Each row is a point. To make a cloud, some directions were put in groups of two or more. Within a group, all points are equally far from the middle, so they leave a hole (a ring in 2 directions, a hollow ball in 3). The other directions are filled evenly. Then the cloud was stretched, turned, moved and blurred a little. Count the holes, and give their numbers of directions, smallest first.

Cloud (22 x 3):
50; -50; 22
46; -36; -20
17; 26; -35
37; -7; -42
90; -14; -5
71; -27; 24
45; 23; -50
35; -1; -43
63; -26; 37
-23; -1; -16
2; 13; 52
6; 24; -27
93; -9; -17
95; -2; -28
51; -27; 49
22; -39; 64
0; -5; -32
42; -27; 55
43; -18; 55
36; 29; 48
57; -38; 31
-35; 6; 17
Holes: 1 (2)

Cloud:
-10; -61; -14; -46
7; 41; 29; 20
18; 37; -14; 52
-43; -79; -23; -18
-54; -39; -69; -18
58; -3; -3; -25
-67; -33; 5; -14
10; -26; -65; 5
-14; 29; -16; -58
-40; 11; -36; -55
-64; 39; -38; 27
13; 95; -8; 4
-17; -24; -2; 38
-10; 94; -22; 3
42; -19; 2; -35
56; 71; -12; 12
-10; 85; -18; -19
-29; -66; -12; -41
-75; 10; -56; 1
-16; -54; -39; -52
-63; -10; 10; -28
-76; 33; -10; -7
-8; 0; -62; -41
12; 58; 6; 44
47; 2; -18; 30
-53; 46; -45; -28
-52; -56; -51; 10
-82; 2; -16; 18
18; 21; -62; 25
-31; 65; -31; -33
-50; -9; -19; 43
Holes: 1 (4)
